Each row is a point. The points of each table are mixes of a few directions, plus a little noise. How many directions does each table use, and how many do they share? Where both have some left over, give the other angles between the two spaces (their principal angles), to ten degrees, smallest first.

First (4 x 3):
0: -13   7  67
1:  32  13 -59
2:  17   4 -41
3: -34 -23  33
Second, 5 rows:
0:  -6  -3  10
1:   6   3  -9
2:  32  16 -50
3: -56 -28  87
4:  24  12 -38
Directions: first 2, second 1, shared 1

First (8 x 8):
0:   1  -4 -11 -10 -18  46  -3  70
1:  -1   3   7   7  12 -31   2 -48
2:   0  -2  -4  -4  -7  17  -1  26
3:   0  -1  -3  -3  -5  14  -1  22
4:  -2   6  15  13  24 -62   4 -95
5:  -1   2   4   4   7 -17   1 -26
6:   0  -2  -5  -5  -8  22  -2  33
7:   0  -1  -3  -2  -4  11  -1  17
Second (10 x 8):
0:  -3  -6 -45  -8  10  -8   0 -39
1:   6 -10  -9 -10 -10 -19   6   7
2:  12 -15  -3   6 -15  -6   5  30
3: -24  17  17   0  16  -6  -6  -4
4: -40  11 -23  38  41  22 -17 -10
5:  24 -12 -60 -24  -7  27   3 -46
6:   7  20  60 -35 -19  -5   4  12
7:   1   7  23 -31 -17 -11   4  22
8:   8  -2   4   4  -9  27  -1  29
9:  10 -10  37  60   8 -22   2  -1
Directions: first 1, second 5, shared 1

First (8 x 12):
0:  82  68 -16 -46  71  -6 -23  10   0 -62 -37  24
1:  67  75   4 -23  67  -5  -7  32  53 -76  59   8
2: -65 -41  12  60 -19   5  -7 -22  42  47  40  31
3: -36 -29   9 -32 -72   4  10   5 -80 -44  10 -22
4:  10  -5  -6   7   6  -2  12   1   9  44 -27 -23
5: -29 -32   1  27 -19   1   9 -11   8  54 -10  -9
6: -41 -39   8   2 -60   3  22   3 -35  17  13 -36
7:  12   4 -11   4  26  -1 -16 -17   3  19 -47  26
Second:
0: -42  57 -47  57   2 -11   2  28   1   1  84  -5
1: -27  72 -66  21  -4 -41 -50  80  -4  11 -16 -78
2:  25 -21  34 -10   3   8  41 -29  12  -2  11  -7
3:   8 -72  46 -30  -5  30  -9 -52  -8  -8 -40  81
4:   8  61   7  25  34 -31   9  -4  50 -49  53 -38
5:  31 -22  -6 -18   4  38  38 -11 -38  28   4  47
6:  27 -72  29 -47 -15  32   5 -26 -30  24 -67  42
7: -24  66 -85  24   9  -6 -44  67 -35  16  10  11
8: -10 -32  19 -13 -14   0 -23 -11   1  -2 -37  10
9: -28 -53  51   8 -35  -5  19 -34  24   5   6 -28
10:  32  16  21 -14  20 -14  12  -8  26 -23  -8 -35
Directions: first 4, second 5, shared 2; angles 30, 90

First (10 x 20):
0:  -5 -50 -24  17   4  -5  -1   7  18   9  41  52 -80  11 -29  -4   7  -4 -12  26
1:   8 -31 -14  -4  -3   9   4   6   4   7   7  17 -36   7  -3   0   0  -9 -12  18
2:  13  -8  -7  -1   7  24   3   7  12 -10  -3  -3 -16 -10   4 -18  12  -7   5  18
3:  -8  27  19 -17  -7   7  12 -17  -4  12 -23 -30  31 -21   9  -1  -2   6  20  -9
4:  21  -1 -12  16   5 -22 -27  27 -22 -39   4  11  33  39  16  15  -5  -7 -36 -16
5: -40   7  11  16  -7 -51  -2 -22  -5  23  29  28  -4   5 -30  20  -8  22   8 -24
6:  11   4  -5  -1   0   7  -1   0  -3 -29  -2   5  17 -13  12 -16  24  -3   6   6
7:  13  54  20   6  26  32  -8  17  14 -14 -36 -70  48  -6  16 -14 -15  -1  16 -15
8:  -8 -21  -6   0 -15 -35  -6   0 -21  13  13  28  -5  29  -5  31 -16   2 -27 -12
9:  -6  19  19 -32 -10  32  27 -24   7  26 -32 -38  11 -40  10 -13   4   1  32   8
Second:
0:  -7  13   8  -9 -29   3   1  20  -4  -4   1  -6   0  -2  -5 -19   0 -12  -7  11
1: -10  22  -2  16  20   6 -17   1  -9 -28  36 -16 -14  19   6  -9 -24 -27  10   1
2: -12  -1   7  14  -9  12 -31  24  26  -3  18 -21 -12  -2   9  -7   9   5  -4  -4
3: -21  12   2  18  11   1 -46  22   6 -14  39 -15 -13  -2  19   0  -8 -12   2  21
4:  37   1  -6 -38 -16  -6  95 -47 -37   8 -60  29  24  16 -40 -11  -7  -5   2 -30
5:  -2 -10   4 -18 -25 -12   1  15  -1  23 -21  16  14 -26   0   6  19  15 -12  25
6:  28 -15 -19 -10  47 -19  51 -62 -31  10 -32  36  19   8 -10  31 -13   9  14 -15
7:  -8   2   9   8 -21  16 -20  25  25  -4  11 -23 -12   1   1 -15   9   2  -6 -10
8:  -8  14   6   8 -13  15 -11  16   9 -17  19 -23 -13  12  -2 -21  -6 -15   0 -10
9:   7 -45 -18  20  64 -19 -24 -32  16  30  -9  27   9 -21  26  62  17  46   8   2
10:  -5   9   8  -9 -28   3   1  18   0   0  -2  -5   0  -4  -5 -16   4  -7  -7   7
Directions: first 5, second 4, shared 0; angles 40, 70, 80, 80
